Every row gives one point. Each table stands for the endless flat space through its points: a line for two points, a plane for three, and so on. The two share one point or none. Which?

First (2 x 3)
[[ 1.1 -5.5 -1.2]
 [ 1.3 -4.6 -0.6]]
Second (2 x 3)
[[ 1.3 -2.8  0.5]
 [ 1.3 -1.4  0.7]]
They share: no point

First (3 x 8)
[[-2.5 -4.1  3.0  1.5  0.2  2.6  2.7 -3.3]
 [ 0.0 -5.1  1.7 -1.7  0.2  4.4  1.3 -0.1]
 [ 2.3 -2.5 -1.3 -5.7  2.4  3.9 -1.0  2.8]]
Second (4 x 8)
[[-2.5 -0.9  0.3  0.0 -0.8  3.9  1.4  0.9]
 [-1.3 -2.1  1.0 -0.4  0.2  3.2  0.6 -0.8]
 [-1.4 -2.7  1.2 -0.1  0.8  2.3  0.5 -1.2]
 [-3.1 -0.5 -0.5 -0.6  0.4  2.9  2.4  2.1]]
They share: [-0.6 -2.3  0.7 -1.7  1.8  2.4  0.9 -0.9]

First (5 x 11)
[[-1.9  0.6  2.2  0.0  0.5  3.7 -0.1  0.5 -3.0 -7.2  3.7]
 [-4.5  1.4 -1.0 -0.7 -2.2  1.4 -1.1  1.4 -2.2  0.5 -0.6]
 [-4.5  0.5  1.6 -0.9 -1.9  2.9  0.2 -0.5 -2.0 -3.2  2.2]
 [ 2.2  5.0  5.0  1.3  1.8 -0.1 -4.4 -0.1 -3.9 -1.7 -2.3]
 [-2.8  0.4  1.0  0.5 -1.2  3.9 -0.4  1.5 -3.3 -5.9  3.5]]
Second (3 x 11)
[[-0.9  2.8  3.2  0.5  0.0  1.1 -1.1  0.4 -5.3 -2.1  2.9]
 [-2.3  3.1  4.1  1.5 -0.5  1.7 -2.6  1.6 -3.4 -3.0  1.0]
 [-4.1  3.9  5.5  2.5 -0.9  1.7 -3.8  3.2 -2.2 -3.2 -0.4]]
They share: no point

First (4 x 18)
[[-4.5  1.4  3.5 -3.9 -0.3 -2.5  1.9  1.2 -3.4 -0.8  2.7  2.8 -4.0 -0.5
   2.9 -0.9 -2.8  1.4]
 [ 1.1  8.4 -2.8  0.5 -2.4 -3.3  5.1 -3.3 -2.3 -7.0  4.4  1.6  3.5  0.5
   1.6  1.0  3.5 -3.8]
 [-0.4  3.1  0.5 -3.7 -3.0 -1.0 -0.7 -2.1 -1.6 -3.9  2.9  5.3 -1.0 -5.3
   5.5  1.6  1.7  0.8]
 [ 1.0  4.3  1.9 -2.5 -3.4  0.0  1.1 -2.1 -2.8 -2.7  3.1  3.1 -0.6 -2.3
   3.5  1.0  2.5 -3.0]]
Second (5 x 18)
[[ 1.2  0.5  0.1 -6.0  1.1 -2.0  4.0 -3.7 -3.4 -6.4  2.5  2.8 -2.9 -3.8
   1.4  3.0 -1.8 -3.4]
 [-4.0  5.8  3.8 -1.7 -4.6  0.9 -0.1  1.9 -3.7 -1.0  3.2 -1.5 -2.8 -0.1
   3.6 -0.9  0.8 -1.8]
 [ 1.5  2.4  2.3 -4.3 -1.4 -2.2  2.0 -2.0 -1.5 -2.5  4.8  5.6 -2.3 -3.5
   4.3  1.3  0.4 -2.4]
 [-0.7  1.5  1.6 -7.2 -3.0 -2.2  2.8  2.4 -3.0 -2.3  8.0  1.4 -6.5 -2.4
   3.9  1.3 -2.8 -5.8]
 [ 0.4  0.3 -0.5 -6.4 -0.4 -1.9  3.9 -1.9 -4.2 -5.4  3.4  2.3 -3.4 -2.8
   1.4  2.5 -2.0 -4.0]]
They share: [-0.6  3.5  2.2 -2.9 -2.5 -0.8  1.3 -1.2 -2.9 -2.3  3.0  3.1 -1.5 -1.9
  3.4  0.5  1.0 -1.6]
